Each row of a before or after table is a point. One or more steps were done to the points. Then noise was added and the rows were shuffled. The steps act on how far a point lies along the listed directions, d1 being the first. Write out the steps. A step turns or swaps two directions, mirrors them in a line or flattens them onto one, adds a multiple of one to another, or multiplies one. Angles are multiples of 10 degrees, from the lower direction toward the higher: turns from -170 to 170, lines from 10 to 170 but not 90. Use the fewest steps. Two steps may share a direction if one is a turn and the other turns, adds or multiplies; they go together, in the order done. Otherwise the lowest direction goes first.

Directions:
(1): [-0.30 -0.40]
(2): [-0.40  0.30]
Before, 10 rows:
[[ 0.31 -0.70]
 [ 0.27  0.30]
 [ 0.16 -0.33]
 [ 0.28  0.12]
 [-0.32 -0.20]
 [ 0.71 -0.15]
 [ 0.42  0.37]
 [ 0.13 -0.20]
 [ 0.59 -0.11]
 [-0.25 -0.13]]
After:
[[-0.12  0.25]
 [-0.19 -0.14]
 [-0.71 -0.33]
 [-0.19  0.30]
 [ 0.38 -0.41]
 [ 0.11 -0.27]
 [-0.11 -0.59]
 [ 0.30 -0.27]
 [-0.17 -0.67]
 [-0.34 -0.16]]
Steps: turn d1 and d2 by 90 degrees

Directions:
(1): [-0.41 -0.62 -0.04  0.42 -0.07  0.11]
(2): [-0.12  0.37  0.16  0.54  0.51 -0.04]
(3): [-0.19 -0.06 -0.47 -0.10  0.20 -0.65]
(4): [-0.03 -0.12 -0.36 -0.28  0.53  0.49]
Before (12 x 6):
[[ 0.10  0.27  0.13 -0.03 -0.10  0.28]
 [-0.19 -0.03 -0.51 -0.17  0.49 -0.72]
 [ 0.36  0.13  0.42  0.08  0.18  0.42]
 [ 0.25  0.14 -0.08  0.22  0.56  0.77]
 [ 0.18  0.34  0.24  0.12  0.31  0.49]
 [-0.24  0.03  0.28  0.48  0.08 -0.25]
 [ 0.23  0.04  0.37  0.03 -0.17  0.24]
 [-0.09  0.12 -0.47 -0.55 -0.11 -0.72]
 [-0.67 -0.72 -0.18  1.02  0.14  0.23]
 [ 0.01  0.00 -0.57 -0.63  0.54 -0.29]
 [ 0.08  0.28  0.29  0.21 -0.06  0.27]
 [-0.13 -0.20  0.15  0.79 -0.10  0.08]]
After (12 x 6):
[[-0.08 -0.06 -0.32 -0.05  0.53  0.23]
 [-0.22 -0.11 -0.33 -0.03  0.16  0.10]
 [ 0.54  1.05 -0.05 -0.28 -0.01 -0.66]
 [-0.12  0.13  0.14  0.13  0.01 -0.43]
 [ 0.22 -0.05  0.58 -0.03 -0.14  0.76]
 [ 0.25  0.33 -0.27  0.07  0.05 -0.58]
 [ 0.32  0.17 -0.40 -0.15  0.61  0.43]
 [-0.01 -0.27 -0.32 -0.08  0.54  0.01]
 [-0.10 -0.26 -0.29 -0.05  0.27 -0.18]
 [ 0.27  0.09  0.84  0.26 -0.41  0.36]
 [-0.21 -0.07 -0.34  0.03  0.25 -0.09]
 [-0.11 -0.17  0.58  0.26 -0.62  0.34]]
Steps: turn d1 and d4 by 150 degrees; turn d3 and d4 by -140 degrees; multiply d2 by 0.4

Directions:
(1): [-0.09 -0.44  0.74  0.34 -0.18 -0.10 -0.41  0.18  0.11]
(2): [ 0.42 -0.02 -0.27  0.41  0.27  0.57 -0.25  0.48  0.05]
(3): [ 0.07  0.07  0.08 -0.40 -0.36  0.35 -0.42 -0.03 -0.71]
(4): [-0.12 -0.26  0.05 -0.38 -0.29  0.13  0.51  0.72  0.06]
(5): [-0.64  0.38  0.17 -0.26  0.53  0.15 -0.29  0.26  0.11]
(6): [ 0.60  0.19  0.61 -0.31  0.41  0.07  0.27 -0.08  0.00]
Before (11 x 9):
[[-0.02  0.19 -0.40  0.31 -0.22  0.09 -0.55 -0.54 -0.28]
 [-0.04  0.01  0.00  0.53  0.23 -0.19 -0.29 -0.42  0.23]
 [ 0.43 -0.35  0.01  0.39  0.10  0.45 -0.17  0.36  0.21]
 [-0.25  0.26 -0.05  0.18  0.54 -0.01 -0.03  0.19  0.12]
 [-0.39 -0.49 -0.48  0.11 -0.19  0.08  0.50  0.34  0.19]
 [ 0.61  0.27 -0.08  0.56  0.44  0.39 -0.40  0.01  0.15]
 [ 0.49  0.19 -0.32 -0.20  0.22 -0.10  0.26 -0.66  0.04]
 [ 0.56  0.01  0.60  0.12  0.28  0.21 -0.04 -0.20  0.06]
 [ 0.37  0.12 -0.07  0.34  0.35 -0.13 -0.52 -0.69 -0.04]
 [ 0.56  0.35  0.44  0.10  0.87  0.03  0.47 -0.22  0.72]
 [ 0.39 -0.29 -0.27 -0.26 -0.35 -0.17  0.52 -0.26  0.34]]
After:
[[-0.38 -0.06  0.07  0.29  0.10  0.01 -0.15  0.46  0.05]
 [ 0.01 -0.01  0.98  0.18  0.61  0.60 -0.26  0.77  0.54]
 [ 0.14 -0.33  0.09 -0.46 -0.13  0.21  0.41  0.78  0.09]
 [-0.06 -0.41  0.00  0.54 -0.11 -0.24 -0.13 -0.73  0.02]
 [ 0.53 -0.12 -0.01  0.21  0.14  0.58 -0.38  0.23 -0.07]
 [ 0.38  0.00  0.04  0.15  0.18  0.68  0.02  0.94  0.16]
 [ 0.34  0.15  0.38 -0.25  0.42  0.70  0.00  0.44 -0.08]
 [-0.02 -0.16 -0.40 -0.25 -0.54  0.01  0.63  0.28  0.06]
 [-0.12 -0.37  0.23 -0.13 -0.40  0.03  0.17  0.53 -0.02]
 [ 0.53 -0.19  0.32 -0.02  0.01 -0.23  0.08 -0.48  0.48]
 [ 0.28 -0.21  0.27 -0.13  0.37 -0.04  0.54  0.25  0.60]]
Steps: turn d1 and d3 by 80 degrees; add 0.5 times d6 to d2; turn d5 and d6 by -40 degrees; multiply d4 by -1

Directions:
(1): [-0.23  0.27  0.36 -0.34  0.40  0.13  0.15 -0.88 -0.05  0.19 -0.18  0.52
  0.13  0.18]
(2): [-0.07 -0.24  0.20 -0.03  0.00  0.98 -0.02 -0.01 -0.27 -0.19 -0.18 -0.06
 -0.42 -0.58]
(3): [-0.12  0.46 -0.86 -0.29  0.03  0.47 -0.26  0.02 -0.30 -0.21 -0.02 -0.07
  0.40  0.29]
(4): [ 0.20  0.35  0.28 -0.29 -0.09 -0.11  0.63 -0.13 -0.27 -0.45  0.46 -0.46
  0.37 -0.35]
Before, 8 rows:
[[ 0.00 -0.43  0.46  0.59  0.24 -0.80 -0.23 -0.02  0.54  0.62 -0.20  0.62
  -0.41  0.18]
 [-0.01 -0.26  0.47  0.29  0.35 -1.00  0.04 -0.18  0.62  0.42 -0.24  0.46
  -0.38  0.52]
 [ 0.08  0.17 -0.48  0.16  0.12  0.29 -0.34  0.08  0.00 -0.18 -0.21  0.07
   0.13  0.06]
 [-0.21 -0.15 -0.68 -0.09  0.01  0.24  0.02  0.06 -0.44  0.21  0.05 -0.26
   0.21  0.02]
 [ 0.19 -0.22  0.74  0.40  0.13 -1.19  0.39 -0.01  0.60  0.58 -0.04  0.27
  -0.13  0.40]
 [ 0.08 -0.29 -0.19  0.11 -0.44  0.48  0.00  0.39  0.02 -0.31  0.11 -0.25
  -0.03 -0.26]
 [-0.07 -0.40 -0.27  0.13 -0.06  0.41 -0.27  0.24  0.01 -0.19 -0.33  0.14
  -0.14 -0.17]
 [-0.05 -0.02 -0.19 -0.19  0.12  1.02  0.05 -0.25 -0.34 -0.37 -0.06 -0.01
   0.06 -0.44]]
After (8 x 14):
[[ 0.37  0.41 -0.43 -0.07 -0.23 -0.46  0.41  0.66 -0.09 -0.68  0.51 -0.81
   0.27  0.00]
 [ 0.36  0.25 -0.43  0.28 -0.26 -0.81  0.25  0.73  0.00 -0.30  0.63 -0.62
   0.43 -0.09]
 [ 0.47  0.19 -0.28  0.17 -0.43 -0.09  0.55  0.90 -0.22 -0.52  0.54 -0.94
   0.23 -0.32]
 [-0.01 -0.53  0.34  0.27 -0.15 -0.05 -0.04 -0.09  0.43  0.28 -0.17  0.36
  -0.22  0.05]
 [-0.24 -0.26 -0.31  0.15  0.30  0.31 -0.47 -0.35  0.18  0.35 -0.43  0.65
  -0.09  0.31]
 [ 0.02 -0.28  0.02  0.11  0.11 -0.59 -0.10 -0.03  0.35  0.04 -0.20  0.35
   0.13  0.25]
 [-0.31 -0.33  0.07 -0.08  0.20 -0.11  0.26 -0.53 -0.22  0.54 -0.09  0.17
   0.09  0.01]
 [ 0.05  0.24  0.20  0.08  0.31 -0.30  0.06 -0.39  0.25 -0.01 -0.15  0.30
   0.12  0.11]]
Steps: swap d1 and d3; turn d2 and d4 by -100 degrees

Directions:
(1): [-0.43 -0.20  0.18 -0.59  0.81  0.22  0.13  0.52  0.57  0.10  0.09 -0.06
  0.08  0.18  0.20 -0.29 -0.09 -0.07  0.09  0.59]
(2): [-0.67 -0.31  0.21 -0.07  0.12 -0.54  0.00 -0.27 -0.59 -0.50 -0.08  0.14
 -0.43  0.26  0.04 -0.62  0.24  0.01  0.39 -0.13]
(3): [ 0.30 -0.39  0.11 -0.46  0.04 -0.33 -0.41 -0.14 -0.15 -0.13 -0.67  0.11
  0.95 -0.14  0.48  0.02 -0.07 -0.14  0.06 -0.13]
(4): [ 0.54  0.23 -0.49 -0.15  0.35  0.25  0.02  0.75 -0.38 -0.38 -0.11 -0.23
 -0.19  0.18  0.06 -0.21 -0.31  0.07  0.42 -0.61]
(5): [-0.18  0.68  0.44 -0.38  0.06 -0.16  0.48 -0.19 -0.31  0.75  0.01 -0.34
  0.32 -0.18 -0.17 -0.40 -0.28  0.06  0.06 -0.40]
(6): [ 0.02 -0.03  0.42 -0.12 -0.12  0.57  0.15  0.08 -0.16 -0.23 -0.39 -0.45
 -0.01  0.48 -0.18 -0.05  0.57 -0.68 -0.62 -0.20]
Before:
[[ 0.19  0.41 -0.67  0.14  0.05 -0.04  0.15  0.30 -0.34  0.06  0.15 -0.27
  -0.53 -0.03  0.04 -0.06 -0.38  0.31  0.52 -0.55]
 [-0.34  0.10 -0.13 -0.42  0.55 -0.05 -0.09  0.42  0.09 -0.07  0.09  0.23
   0.25  0.01  0.19 -0.29 -0.64  0.21  0.56  0.38]
 [ 0.07  0.05 -0.33 -0.07  0.37  0.25  0.24  0.48  0.61  0.08 -0.23  0.04
   0.02  0.19  0.25 -0.06  0.05  0.01 -0.12  0.31]
 [-0.72 -0.28  0.52 -0.47  0.34  0.26  0.15  0.34  0.26  0.22 -0.01 -0.12
   0.17  0.51  0.05 -0.30  0.40 -0.44 -0.23  0.66]
 [-0.12 -0.30  0.08  0.12 -0.13  0.50  0.05 -0.11  0.45 -0.28  0.03  0.28
  -0.41  0.19 -0.27  0.32  0.37 -0.31 -0.30  0.45]
 [-0.08  0.09  0.96 -0.68 -0.14  0.12  0.05 -0.64 -0.12  0.33 -0.79 -0.40
   0.89 -0.06  0.05  0.07  0.39 -0.54 -0.72 -0.45]
 [-0.19  0.19 -0.08  0.40 -0.35 -0.14  0.28 -0.30 -0.61 -0.42  0.15  0.09
  -0.82  0.44 -0.37 -0.44  0.30  0.22  0.01 -0.56]
 [-0.39  0.13  0.73 -0.29 -0.08 -0.21  0.09 -0.36 -0.43  0.31 -0.30 -0.29
   0.26 -0.10  0.05 -0.45  0.39 -0.37 -0.10 -0.36]
 [ 0.27  0.35  0.10  0.02 -0.12 -0.32  0.02 -0.19 -0.56  0.13 -0.11 -0.08
   0.13 -0.07 -0.19 -0.21 -0.01 -0.11 -0.20 -0.64]
 [ 0.46  0.60  0.05  0.05 -0.32 -0.18  0.03 -0.45 -0.17  0.79  0.00 -0.20
   0.71 -0.53 -0.26  0.17 -0.59 -0.19 -0.29 -0.57]
 [ 0.45 -0.42  0.15 -0.12 -0.42  0.08 -0.18  0.11  0.22 -0.58 -0.93 -0.20
   0.82  0.00  0.18  0.23  0.36 -0.53 -0.65 -0.02]
 [ 0.05  0.15 -0.21  0.32 -0.05 -0.80 -0.37  0.12 -0.40  0.08  0.08  0.55
   0.03 -0.22  0.21 -0.06 -0.67  0.44  0.71 -0.46]
 [ 0.33 -0.35 -0.18 -0.51  0.01 -0.17 -0.36 -0.15 -0.02  0.01 -0.89  0.17
   0.76 -0.06  0.44  0.01 -0.22 -0.11  0.01 -0.34]
 [ 0.41  0.14 -0.07  0.41 -0.49  0.25 -0.17 -0.21 -0.27 -0.09 -0.40 -0.28
  -0.27  0.12 -0.16  0.45  0.30 -0.16 -0.40  0.00]]
After:
[[ 0.17  0.22 -0.62  0.27  0.09 -0.21  0.23  0.28  0.22  0.13  0.01  0.20
  -0.22 -0.11  0.12 -0.11 -0.17  0.34  0.31 -0.10]
 [ 0.08 -0.34 -0.39  0.00 -0.08  0.00 -0.21  0.10 -0.57 -0.64 -0.42 -0.27
  -0.45  0.35  0.23 -0.07  0.28 -0.20  0.21 -0.53]
 [-0.09  0.10  0.12 -0.23  0.38  0.45  0.06  0.41  0.23  0.03 -0.18 -0.46
  -0.28  0.31  0.04  0.05  0.11 -0.24 -0.23  0.46]
 [ 0.04 -0.13  0.36 -0.39  0.35 -0.08 -0.14  0.07 -0.19 -0.11 -0.36  0.04
   0.32  0.22  0.03 -0.35  0.29 -0.43 -0.33 -0.16]
 [ 0.69  0.09  0.08 -0.44  0.15  0.37 -0.21  0.16 -0.01  0.09 -0.66 -0.36
   0.90  0.00  0.12  0.07 -0.26 -0.68 -0.54 -0.54]
 [-0.09 -0.03 -0.18  0.07  0.06  0.43  0.19  0.03  0.67  0.08  0.42  0.42
  -0.35 -0.04 -0.25  0.27 -0.02  0.04  0.00  0.65]
 [-0.33  0.21  0.64 -1.17  0.72 -0.06  0.14 -0.02  0.57  0.77 -0.33 -0.18
   0.92 -0.34  0.37 -0.04 -0.32  0.16 -0.14  0.16]
 [-0.31 -0.08 -0.15 -0.02  0.08 -0.46 -0.06  0.06  0.39  0.62  0.45  0.53
   0.30 -0.36  0.24  0.17 -0.35  0.56  0.52  0.78]
 [-0.11  0.18  0.46  0.44 -0.62 -0.29 -0.24 -0.25 -0.79 -0.24 -0.32  0.02
  -0.08  0.34 -0.20 -0.13  0.20 -0.42 -0.20 -0.91]
 [-0.29  0.69  0.27 -0.48  0.35  0.04  0.84  0.60  0.47  0.57  0.14 -0.50
   0.20 -0.22 -0.28 -0.49 -0.36  0.19 -0.09  0.20]
 [-0.16  0.68  0.23 -0.43  0.08  0.04  0.41 -0.16 -0.17  0.79 -0.25 -0.28
   0.11  0.01 -0.13 -0.37 -0.42  0.13  0.06 -0.62]
 [-0.44 -0.22  0.60 -0.53  0.28 -0.29 -0.12 -0.11  0.13  0.35 -0.33  0.12
   0.65 -0.33  0.39 -0.21  0.20 -0.22 -0.01  0.30]
 [-0.01  0.26 -0.28  0.29 -0.52 -0.41 -0.26 -0.38 -0.61 -0.18  0.06  0.33
   0.02 -0.20 -0.09 -0.07 -0.39  0.25  0.43 -0.17]
 [-0.42 -0.74  0.25 -0.02  0.02  0.04 -0.04 -0.17  0.06 -0.70 -0.20  0.24
  -0.34  0.64  0.10 -0.33  0.67 -0.23 -0.33  0.30]]
Steps: turn d1 and d6 by -100 degrees; turn d2 and d4 by -40 degrees; swap d3 and d5
